Each row is a point. To make a cloud, some directions were put in groups of two or more. Within a group, all points are equally far from the middle, so they leave a hole (a ring in 2 directions, a hollow ball in 3). The other directions are filled evenly. Then the cloud was stretched, turned, moved and blurred a little. How many holes are there, and how many directions does each take, smallest first?

Cloud:
| -41 |  -3 |
|  -2 | -50 |
|  27 |  28 |
|  18 | -36 |
| -36 |  10 |
|  28 |  60 |
|  34 | -11 |
|  35 |  29 |
|  24 |  -6 |
| -34 |  14 |
|  27 | -53 |
|  11 |   3 |
|  -9 |  -2 |
Holes: 0

Cloud (22 x 3):
|  -5 |   9 | -43 |
|  19 | -16 | -41 |
| -29 | -40 | -41 |
|  10 |   8 |   8 |
|  15 | -53 |  44 |
|  -6 | -53 | -42 |
| -14 | -11 |   0 |
| -23 | -13 |  10 |
|  20 |  10 |  15 |
|  -7 | -10 |   0 |
|  20 | -18 | -29 |
|  29 | -33 |  38 |
|  38 | -51 |  -9 |
| -10 | -43 | -49 |
|   9 |   8 | -30 |
|  35 | -18 |   6 |
|  30 |  39 |  53 |
|   8 |  28 |  38 |
|  -1 |  22 | -49 |
|  21 | -30 | -40 |
|   0 | -15 |  21 |
|  37 | -60 |  33 |
Holes: 0

Cloud, 56 rows:
| -12 | -31 |  -2 |  -4 |  -8 |  46 |
|  30 |  23 |  26 |  -7 |  28 |   4 |
|   3 |  -2 | -31 |  12 | -32 |   2 |
| -52 | -21 | -15 |  17 |  23 |  -2 |
|  -4 |   1 | -17 |  43 | -35 |  -1 |
|  24 | -10 |  11 | -12 |  46 |  22 |
|  -4 |  25 |  20 | -11 | -34 |  -6 |
|  11 |  29 |  -9 |  23 | -24 | -23 |
|  -4 |  11 |  -3 |  55 |  34 |  -6 |
|   5 |  15 |   5 |  44 |  37 | -21 |
|  34 |   2 |  28 | -12 |  -4 |   0 |
|  12 |   9 | -23 |  37 |  32 |  -7 |
|   5 | -24 |  27 |  18 |  -5 |  29 |
| -21 |   8 |  -5 |  60 |   3 |   5 |
| -25 | -23 |  33 |  -8 | -25 | -29 |
| -23 |  -2 |  -9 | -33 |  37 |  11 |
|   5 | -27 |  26 |  17 |  -4 |  29 |
| -10 | -29 |   1 |   4 |   9 |  51 |
|  34 |   0 |  34 |  -5 |  -2 | -11 |
|   9 |  24 |  37 | -32 |  -4 | -16 |
| -26 | -38 |  19 | -40 | -18 |  15 |
|  34 |   0 |  32 |   1 |   1 | -18 |
|   5 |  33 |  -2 |  25 |  15 | -33 |
| -15 | -54 |  14 | -18 | -14 |  11 |
|  19 |  27 | -17 |  14 | -14 |  -9 |
|   7 | -29 |  26 |  20 | -11 |  18 |
| -11 |   8 |  11 | -49 |  19 |  -6 |
| -13 |  -8 | -38 |   0 |  37 |  17 |
| -20 | -16 | -31 |  28 |   5 |  41 |
|  12 |   5 | -30 | -12 |   5 |   6 |
| -35 | -19 |   2 | -36 | -28 |  15 |
| -27 |  15 |  -2 |  42 | -23 |   4 |
|   8 |  -1 |  36 |   7 | -22 |  15 |
|   5 | -27 |  -9 |  22 |  48 |  -1 |
|  16 |  -3 |   8 |   4 |  47 |  34 |
|  37 |  11 |  32 |  -8 |  21 |  -4 |
|  19 |  15 | -23 |  -1 | -10 |   3 |
| -11 | -24 | -26 |  42 |  37 |  12 |
|   6 |  12 |  26 |   7 |   0 | -49 |
| -13 | -12 |  49 |  18 |  -3 |   5 |
| -48 |  -7 | -17 |  10 |  28 |   1 |
| -23 | -23 | -35 |  28 | -21 |  24 |
|  11 |  39 |  -7 |  20 |  21 |  -8 |
| -23 |   3 | -21 | -25 |  -1 | -26 |
| -16 | -19 |  12 | -18 |  34 | -34 |
|   7 | -26 | -13 |   7 |  38 | -12 |
|  14 |   0 |  28 |  17 |  45 |  28 |
|  -4 | -41 |  11 |  -2 |  50 |  31 |
|   9 | -10 | -10 | -41 |   1 |  12 |
|  28 |  -6 |   6 |  18 |  22 | -22 |
|  -8 |  -3 |  44 |  13 |  -7 |  17 |
|   3 | -13 |  13 |  17 |  30 |  45 |
|  -4 |  -7 |  44 | -32 |  -8 | -33 |
|  -1 | -19 |   7 |  11 |  -5 |  44 |
| -20 |   1 | -20 | -32 |  28 |   2 |
| -12 | -42 |  -6 |  34 | -12 |   8 |
Holes: 3 (2, 2, 2)

Cloud:
|  20 |  -9 | -22 |  14 |  19 |  22 |  10 |  19 |
| -17 | -28 |   0 |  11 |  -4 |   6 | -57 |   2 |
|  17 |  -1 |  44 |  16 |  40 |  30 |  -4 |  -1 |
|  17 |   7 |  44 |  13 |   4 |  17 | -27 | -19 |
|   4 |  22 |  21 |  -5 |  24 |  28 |   4 |  12 |
|  -7 |  -3 |  -9 |  10 |  14 |  20 |  60 |   2 |
| -12 |  20 |  -7 |  -6 |   5 |  18 |  28 |  -1 |
|   0 | -14 |  28 |  19 |   1 |  47 | -11 | -15 |
|   8 | -15 | -11 |   2 |  -8 |  18 |  49 |  10 |
|   1 | -12 |   7 |  -1 | -30 |  12 | -35 |   0 |
|  18 | -21 |   0 | -11 |  16 |  34 |  36 |  11 |
|   4 | -33 |   2 |  -4 |  20 |  15 | -10 |  25 |
|  14 | -13 | -22 | -14 |  14 |  41 |  21 |  -5 |
|  -7 |  29 |   8 |  20 | -13 | -11 |  -5 | -10 |
| -12 | -41 | -11 |  17 | -21 |  16 | -18 | -21 |
|  -2 |  22 |  -5 |   7 |   2 | -19 | -39 |   2 |
|  -8 | -17 |   5 |   0 | -25 |  14 | -36 | -24 |
|  -5 | -35 |  -3 |   2 |   7 |  27 | -40 |   3 |
|  -4 | -47 | -18 |  -9 |  23 |   6 |  -5 | -27 |
|   1 | -40 |  26 |   9 |  23 |  19 |  10 | -23 |
|  18 | -27 |  10 |  26 |   9 |  -2 | -42 |  -6 |
|  12 | -31 |  -5 |  29 |  -8 |  20 | -17 | -23 |
|  -6 |  -7 |  17 |  31 |  11 | -17 |  26 |   9 |
|  24 |   0 |  24 |  26 |  37 |  23 |  39 |   0 |
|  -7 | -15 |  -7 |   1 | -36 | -13 | -10 |   6 |
|  28 | -19 |  -1 |   7 |  13 |  31 |   7 |  16 |
|  26 |  -4 |  25 |  13 |   7 | -17 |  31 |  -5 |
|   2 |   6 |  12 |   0 | -23 |  -5 |  23 |   6 |
| -26 |  -6 |  -7 |  -9 |  20 |  32 | -18 |  12 |
|  12 | -36 | -28 |   7 |  16 |  23 |  40 |  -7 |
|  -5 |  12 |   6 |  -4 |  -5 |  -3 |   4 | -25 |
|   8 |  13 |  31 |   0 |  24 |  13 |  27 |  25 |
|  13 |  25 |  34 |  13 |   6 |  39 |  -5 |  12 |
| -11 |   3 |   6 |  16 |  21 |   0 | -15 | -27 |
| -30 |  10 | -12 |  14 | -12 |  21 |  -8 |  -9 |
|  23 | -18 | -16 |   7 |   6 |   1 |  36 |  12 |
|   4 | -24 | -13 | -24 |  19 |  23 |  -6 | -16 |
|   2 |  -9 | -14 |   0 | -10 | -20 |  18 | -25 |
|  -5 |   1 |  23 | -12 |   3 |  36 |   7 |   3 |
|  -6 | -23 |  39 |   7 |  34 |  25 |   4 |   2 |
| -13 | -24 | -15 |   6 |  36 |  42 |   7 |  16 |
|  16 | -11 |   6 |  34 |  -4 |  33 |  27 | -15 |
|   8 | -19 | -16 |  23 | -20 | -30 |   1 |   3 |
|  19 |  -4 | -15 |  -2 |   6 |  -9 |   6 | -24 |
|   4 | -15 |  23 |  41 |  25 |  25 |  -6 |  11 |
|   2 |  22 |  44 |  22 | -14 |  -2 | -22 |  14 |
| -16 |   4 |  15 |  27 | -26 |  11 | -16 | -18 |
|   7 |   4 |   1 |  -2 |   9 | -20 | -44 |   4 |
|  -3 |   1 | -36 |  16 |   0 |  13 |  14 |  22 |
|  14 |  11 |  36 |  27 |  12 | -14 | -14 |  32 |
|  18 |   4 |  23 |  21 |  30 |  50 |  30 |  12 |
|  18 |  -6 |  23 |  40 |  24 |  23 |  32 |  -2 |
| -14 |  -7 |   3 |  -2 |  30 |  53 |  11 |  -9 |
|   6 |  19 |  34 |  35 |  -5 |  25 | -32 |  -4 |
|  13 |  13 |  10 |  -4 |  28 |  41 |  31 |  -4 |
|  -2 |   0 |  38 |  19 |  17 |   7 | -33 | -19 |
|  -8 | -21 |  11 |  20 |  39 |  46 |   8 |  -6 |
|   3 | -30 |  16 |   6 | -13 |   5 | -40 |   5 |
|   7 |  -1 | -27 |  -9 | -11 |  -5 |  32 |  -8 |
|   8 | -16 |  11 |  23 |  50 |  18 |  13 |   9 |
|   8 |  -3 |  -2 |  -5 | -26 |  13 | -10 |  15 |
|  -7 | -15 |  14 |  45 |  11 |  -5 |  -1 |   3 |
| -11 |  15 | -21 |  -2 |  11 |  32 |  -8 |  17 |
|   8 | -21 | -14 |  12 |  46 |  20 |  -1 |   3 |
|   0 | -12 |  -1 | -17 | -16 | -13 |  -8 |   7 |
| -26 |  -5 | -32 |  -8 |  23 |  25 | -18 |  -8 |
|  22 |  24 |  17 |  12 |   2 |  38 |  10 |  -8 |
|  17 | -30 | -13 |  15 |  15 |  22 | -19 | -24 |
|  10 | -46 |  16 |  -1 |  18 |  17 |   1 |  -2 |
| -23 |  10 | -18 |  25 | -12 |   7 |  10 |   8 |
| -22 | -18 | -23 |  -9 |  39 |   4 |  -2 |  -5 |
|  14 |  17 |  40 |  11 |  22 |  15 |  -6 |  31 |
|   1 | -13 |  34 |  21 |   3 |  47 |  -9 |  -7 |
| -18 | -50 | -12 |  -4 |   0 |  14 |  -6 | -29 |
|  -5 | -14 |   3 |  32 |  -5 |  26 |   9 | -31 |
|  -4 |   3 | -20 |  27 |  12 |  26 | -27 |  -8 |
Holes: 2 (2, 6)

Cloud, 91 rows:
| -35 |  -3 |  12 |  -6 |  12 |  16 |  -3 | -19 |  16 |
|  11 | -22 |  21 | -15 |   7 | -13 |   7 |  -2 | -22 |
| -30 |  10 |  10 |   7 |  23 |   9 |  16 |  26 | -15 |
| -12 |  22 | -27 |  12 |  -9 |  23 |  -4 |  52 | -32 |
|  -8 | -43 |   1 |  14 |  14 |  14 | -33 |  14 | -19 |
|  12 | -34 |  18 |   3 |  12 | -12 |   8 | -27 |  48 |
|   3 |  -7 | -23 |  20 |  18 |  30 |  -1 | -14 |  -4 |
| -22 | -29 |  -2 | -11 |  -2 |  32 | -20 |  -8 | -17 |
|  18 |   1 |  -6 | -10 | -20 |  23 | -26 |  19 | -18 |
| -35 |  -4 | -33 |   2 | -10 |  35 |  12 |  40 |  23 |
|   2 |   9 | -31 | -14 |   5 | -10 |  34 |  13 | -14 |
|   3 |  29 |  -5 |   6 | -24 |  -1 |  -5 | -10 |  19 |
|  -4 |  24 |  -9 |  21 |  11 |  21 |  19 |  13 | -14 |
|   8 |   3 |  -1 |  12 | -22 |  34 | -30 |  14 |  12 |
|  47 |  -3 |   9 |  -5 |  27 |  18 | -26 | -15 |  22 |
|   2 |   4 |  26 |   2 |  24 | -17 |  27 |  -2 |  31 |
|   1 |   5 |  18 | -20 |  19 |   7 | -26 |  15 | -43 |
| -28 |  11 |  -1 |  22 | -24 |  13 |  17 |  36 | -20 |
| -30 | -29 | -15 |  12 |  12 |  -8 |  23 | -11 |  20 |
|  15 | -26 | -14 |  21 | -19 |  15 |   9 |  27 |  31 |
| -27 | -14 | -52 |  28 | -20 |  27 |  27 |  22 |  10 |
|   6 |  -6 |  14 | -20 |  -6 | -22 | -15 | -20 | -48 |
| -15 |  -5 | -27 |   4 |   7 |  21 |  26 |  14 |  55 |
|  -2 |  20 |  11 |  15 |   6 |  54 | -16 |   1 |  19 |
|  16 |  22 |  30 |  -6 |  -3 |   1 |  20 | -30 |  33 |
| -17 |   5 | -56 | -18 |  -5 |   6 |  20 |  12 |   3 |
| -12 |  -7 |   9 | -26 |  39 |  12 | -19 |  27 | -13 |
|   0 | -17 |  -2 |  22 |  28 |  10 |  15 | -39 |  21 |
| -35 | -23 |  -4 |  13 |  23 |   6 |  28 |  24 |  -8 |
|  17 | -44 |  22 |  -5 |  15 | -15 | -11 |  27 |  17 |
|   4 |  34 |  -1 |  15 |  -7 |  11 |  16 |  24 |  34 |
|  -7 |   5 |  50 |  19 |  32 |  -2 | -19 | -26 |   1 |
|   4 | -14 |  17 |  22 |  27 |   0 |   1 | -28 |  57 |
|  33 |  17 |  20 | -11 |  -7 |  -9 | -30 | -20 | -10 |
|  14 | -32 | -20 |  10 | -20 | -17 |  19 |  15 |  -2 |
|   5 |  -2 |   3 |  11 |  15 |  -7 |   1 | -10 | -46 |
| -12 | -10 |  26 | -11 |  42 |  16 | -25 | -10 |  -3 |
| -12 | -20 |  -2 |  36 | -21 |  11 |  32 |  -2 |  13 |
| -24 | -25 |   1 |  30 |   8 |   9 |  36 |  -3 |  32 |
| -55 | -16 | -17 |  24 | -20 |   3 |   0 |  -7 |   2 |
|  13 |  -2 |  -6 | -26 | -19 |  -1 | -32 |   3 |  10 |
|  15 | -36 |  25 |  -3 |  32 |  -1 |   3 |  -5 |  -6 |
|  -6 |   7 |  47 |   5 | -13 |  16 | -43 |   7 | -27 |
|   2 |  17 |  38 |  17 |  -5 |   4 |  -6 |  21 |  15 |
| -24 | -20 |  -1 |   1 | -16 |   2 |  17 |  38 | -34 |
|  -6 |  17 |  12 |   1 |  15 |  22 | -40 |  22 |  15 |
|  31 |  -5 |  -7 |  18 |  30 |  25 |   3 |  22 |  11 |
| -23 | -30 |  13 | -10 |  17 | -10 |  -2 | -25 | -22 |
| -16 |  -3 | -13 | -13 | -10 | -24 | -34 | -17 | -10 |
|  -6 | -14 | -18 |  16 |  24 | -17 |  33 |  -1 |  -9 |
| -18 |   1 | -30 |  33 | -24 | -15 |  47 |  14 |  15 |
| -15 |  26 |  22 | -16 |  18 |   2 | -15 |  -8 |   9 |
| -30 |  28 | -11 |  -7 |  11 |  27 |   4 |  39 | -10 |
|  16 |  -4 |  18 |  29 | -10 |  -8 |  15 |  -8 |  41 |
|   2 | -33 |  -9 |  29 |  17 |  18 |  -8 | -23 | -18 |
|  -7 | -25 | -22 | -15 |   6 |  16 | -37 |  20 | -27 |
| -44 | -26 | -25 |  25 |   1 |  -7 |  43 |  23 |  -7 |
| -15 | -11 | -22 | -33 |   1 | -23 | -12 |  25 |   7 |
|   1 |  -8 |  22 |  -6 | -13 | -12 | -19 |  38 |  -8 |
| -15 |   1 | -18 | -36 |  -5 |  -1 | -13 |   2 | -45 |
|  18 |   9 | -17 |   0 |  10 |   3 |   7 | -35 | -10 |
|   3 |   1 |   3 | -37 |   2 |   8 |   7 |  27 | -24 |
|  -9 |  22 | -30 | -16 |  -9 |  -3 |   5 | -21 |  -6 |
|  33 |  -4 |  24 |  13 | -18 |  11 | -10 | -20 |  38 |
| -14 |   0 |  -2 |  20 | -26 |  -5 |  36 |  12 |  10 |
|  38 | -21 |  18 |  19 |  33 |   6 | -27 | -15 |  37 |
|   6 | -50 |  25 |  -9 |  18 |  -1 |  -7 |  -4 |   2 |
|  23 |  11 | -27 | -11 |   2 |   8 | -30 |  36 |  -5 |
| -21 |  17 |  16 | -15 |  -6 |   7 | -13 |  -7 |  26 |
| -31 |  16 |  -3 |  -8 | -21 |  28 |   1 |  12 |  13 |
| -25 | -10 |  -1 |   8 |   4 |  47 | -22 |  -3 | -10 |
| -19 |  19 | -13 |  -5 |  10 |  -9 | -27 |   7 | -25 |
|  22 |  11 |  38 | -34 |  12 |   0 | -45 | -18 | -24 |
| -35 | -16 | -26 |  14 |  -1 |  32 |   5 |  -2 |   3 |
|  19 | -16 | -10 |   1 |  32 |  -4 |   0 |   1 |  60 |
|  -6 | -25 |  36 |  12 |  19 |  14 |  -1 | -14 | -32 |
|  53 |  -9 |   9 |   4 |  23 |   4 | -12 |   3 |  33 |
| -15 | -29 | -13 | -13 |  30 |  -5 | -12 |   7 | -10 |
|   6 |  11 |  40 | -29 |  20 | -12 | -25 | -30 | -15 |
|  -1 | -24 |  11 |  34 |  -9 |  17 |  13 |   0 |  51 |
| -25 | -46 | -22 |  -8 | -19 |  -3 | -25 |  10 | -30 |
|  -5 | -27 |  15 |  46 |   7 |   4 | -22 |   8 |  15 |
| -20 | -19 |   7 | -18 | -12 |  10 | -26 |  39 | -40 |
|   3 |  21 |  43 | -11 |  27 |  17 |   3 | -28 | -19 |
|   8 | -21 |  51 |  14 |  22 |   6 | -38 |  -2 | -22 |
| -31 |  15 | -49 | -11 |   2 |  14 |   9 |  18 | -13 |
|  12 |  26 |  -5 | -22 |   5 |  -5 | -21 |  12 |  18 |
|  14 |  34 |   3 |   8 |  12 |  17 |  -2 | -26 |  26 |
| -12 |  17 |  -8 |  11 |  -7 |  30 | -42 |   3 | -34 |
|   6 | -48 |   8 | -13 |  21 |   3 | -20 |  -3 |   2 |
| -20 | -19 |  -2 |  -9 | -17 |   1 | -31 |  51 | -30 |
Holes: 2 (3, 4)
